Rows are points. Before rounding, the points of a table are all equally far from one centre. They may lie mostly on one side of it. Write the centre, to within rounding.

Points (9 x 3):
[[ 8.2 -0.4 -2.2]
 [-3.4 -2.4 -1.3]
 [-3.3 -3.8 -2.2]
 [ 5.0 -8.0 -5.2]
 [ 6.7  1.2 -2.0]
 [ 3.7  2.5 -1.1]
 [ 5.3  2.2 -0.2]
 [-2.1 -5.6 -4.1]
 [ 6.6 -1.3 -4.9]]
Centre: [ 3.0 -4.2  0.1]

Points, 15 rows:
[[ 4.4  5.0  6.5  0.4 -6.0 -1.5 -3.7 -0.8  0.2]
 [ 0.7  7.0  5.6  1.8  1.4 -7.3  0.5 -0.2  3.4]
 [ 5.5  6.5  3.8 -1.1 -1.3  4.7  6.5  2.1  6.1]
 [ 2.6  7.5  4.5  1.8 -8.6 -1.6  3.7 -0.9  0.6]
 [ 3.1  0.7  2.0 -7.0 -0.1 -1.6  6.1 -1.7 -0.4]
 [ 4.2  9.7  7.0 -5.2 -2.0  0.8  5.2 -0.6  1.4]
 [ 1.9  4.3  4.7  1.7 -8.5  1.1  6.8 -0.8  2.9]
 [ 7.4  6.4  4.4  0.1 -3.6  4.8 -2.9 -0.8  0.6]
 [-0.2  6.0  9.6 -4.9 -3.7  1.5  3.4 -1.8  4.1]
 [ 7.2 -1.2  4.6  0.1 -5.4  0.9  1.1 -1.2 -0.5]
 [ 1.9  2.7 10.0 -2.6 -6.1  1.3  1.6  0.7 -0.4]
 [ 2.0  4.6  6.8 -7.9 -1.4 -1.9  2.1 -2.4  2.8]
 [ 2.9  6.3  2.8 -3.7 -4.1  2.3 -2.8  4.1  0.0]
 [-0.5  0.6  1.1 -3.4  3.2 -1.0  4.6 -6.5  4.5]
 [ 4.4  2.4  2.6  0.8 -6.4 -2.5  5.6 -4.2 -2.5]]
Centre: [ 1.2  4.2  3.4  0.4 -0.2  1.0  2.2 -1.3  1.0]

Points:
[[-3.8 -2.5 -5.7 -1.8  0.3 -1.8  1.9 -3.2  3.7 -0.1  9.1 -3.8  4.7 -1.4
   0.2 -2.4  0.4  8.3  7.0 -1.3]
 [-1.3 -0.8 -7.3 -3.0 -4.4  2.1 -1.0 -1.6  4.2  2.5  2.1 -0.5  4.1 -4.5
  -1.3  2.7 -8.0  8.5  6.3 -1.7]
 [ 1.6  2.2 -6.3 -1.8  1.2  1.1 -0.8 -5.3  4.4  0.8 13.2  1.0  3.9  0.5
  -0.5  2.5 -0.7  1.9  4.3 -0.8]
 [-3.5  1.8 -5.6 -0.9 -0.3 -4.2 -1.3 -4.8  5.9  1.5  8.9  0.3  2.4  1.3
   5.1 -0.7 -3.0 -0.1  7.6  1.7]
 [ 2.6  0.5 -5.9  0.1 -0.4 -2.2  0.2 -0.3  4.8  1.8  2.0 -1.3  1.4  7.6
  -1.3  1.2 -6.2  2.9  6.4  3.5]
 [-1.3  1.2 -2.9  3.2 -1.5  0.5  2.0 -2.9  1.9  1.2 11.0 -0.9  3.6  2.3
  -0.2 -1.0 -2.0  3.9 12.0 -1.5]
 [-2.5  3.3 -9.9 -1.9  0.3 -1.9 -1.4  0.2  7.3 -0.6  7.4 -5.1  3.4  0.8
  -1.2  2.3 -4.5 -0.9  7.4 -1.6]
 [-1.1 -1.7 -7.4  3.6  2.5  0.9  2.7 -0.7  3.4  0.6  7.8 -4.7  1.3  5.2
  -3.5  2.6 -1.5  7.2  7.2 -1.2]
 [-0.8 -2.0 -7.9 -0.3 -1.3 -0.9  1.4 -4.6  7.5  0.9 10.8 -2.9  4.5  1.5
  -0.6  2.9 -1.9  6.0  6.4 -5.0]
 [ 2.9  2.3 -5.7 -1.2  0.0 -0.9  5.7 -2.0  3.3 -1.2 10.9  0.3  0.2  2.5
   0.0  4.9 -1.2  4.2  7.6 -3.8]
 [ 3.0  0.1 -3.6 -0.2 -3.6 -0.3 -1.0  1.2  9.2  1.2  9.9 -1.3  3.3 -1.1
   2.9 -0.1 -4.1 -0.7  7.1 -1.9]
 [ 1.1 -0.1  0.2 -0.7 -3.7 -0.3 -3.5 -3.2 -0.2 -0.9  8.3 -1.9  5.8  0.9
  -4.8  7.6 -2.8  3.0  2.6 -3.3]
 [-1.6  2.9 -6.5 -3.0  0.0 -3.5 -5.5 -0.3  5.8  3.3  9.6  0.2  7.9  2.6
   0.1 -0.7 -5.1  6.8  5.5 -4.5]
 [-2.7  2.8 -7.7  5.2 -1.2  0.8  0.9 -4.0  5.1 -0.2  9.9 -5.2  3.2 -0.5
   0.4  0.4  0.8  4.9  4.5 -2.0]
 [-0.7  4.9 -3.0  0.6  1.1  1.8  5.6 -0.5  5.8 -2.3  4.5 -5.0  6.5  0.4
  -0.4 -2.6 -3.4  4.8  4.8 -0.5]
 [-0.8 -1.1 -2.6  4.8 -4.9  0.9  2.1 -1.6  9.6 -0.5  4.9 -0.8  4.2  0.4
  -1.8 -2.2 -3.6  5.4  6.6 -4.3]
 [ 1.6  3.7 -4.1 -3.0  6.1 -1.0  0.8 -0.7  3.9 -1.8  4.8 -4.1  3.9 -2.9
   0.1  3.0 -4.6  6.3  9.9 -2.2]
 [-0.7 -1.6 -9.7  2.6 -0.2 -1.9  3.2 -1.2  8.2 -1.2  3.7 -2.5  2.3  3.1
   0.2 -0.7 -4.5  3.4  4.4 -5.6]
 [-1.0  3.1 -3.0  0.8 -0.3  2.1 -3.1  0.1  6.8  1.0 10.8  0.8  7.1  4.0
  -0.6  0.6  0.5  0.7  7.7 -0.2]
 [-2.9  1.2 -4.9 -1.4 -5.1 -5.7  2.6 -3.2  4.2  4.1  8.8 -1.3  5.4  1.2
  -0.8 -2.8 -5.8  4.4  9.2 -3.1]
 [ 1.2  2.5 -4.0  8.0 -0.9 -0.4  5.3 -0.4  4.2  4.4  7.0  4.1  5.5 -1.7
   1.3  6.3 -3.5  4.2  5.8  0.6]
 [ 2.9 -0.1 -4.3  0.9  1.2  0.5 -1.8 -2.6  3.2 -1.8 11.6 -2.4  1.6  3.7
   1.0  0.7 -3.9  3.9  6.7 -1.6]
 [-2.4  0.8 -5.0  4.4 -2.2 -0.1  5.5 -0.8  8.1  1.8  3.1  2.5  6.0  0.3
   2.8 -3.1 -5.5  2.3  5.5 -3.8]
 [-3.8  0.8 -7.4  6.2  0.0 -1.1 -0.2 -2.9  2.0  3.7  7.1 -2.8  6.3 -1.0
  -3.2  7.4 -6.0  3.0  8.3 -4.1]
 [-1.2  3.5 -2.1  0.5  0.9 -2.6  3.2  0.8  5.6 -2.7  8.8 -4.3  1.5 -2.0
  -1.0 -2.8 -3.2  7.0  9.5 -1.5]]
Centre: [-2.0  1.8 -2.3  0.1  0.2 -1.8  0.4  0.3  3.4  4.1  4.4 -0.3  2.2 -0.3
 -0.9  2.6 -2.2  3.6  3.8 -2.6]
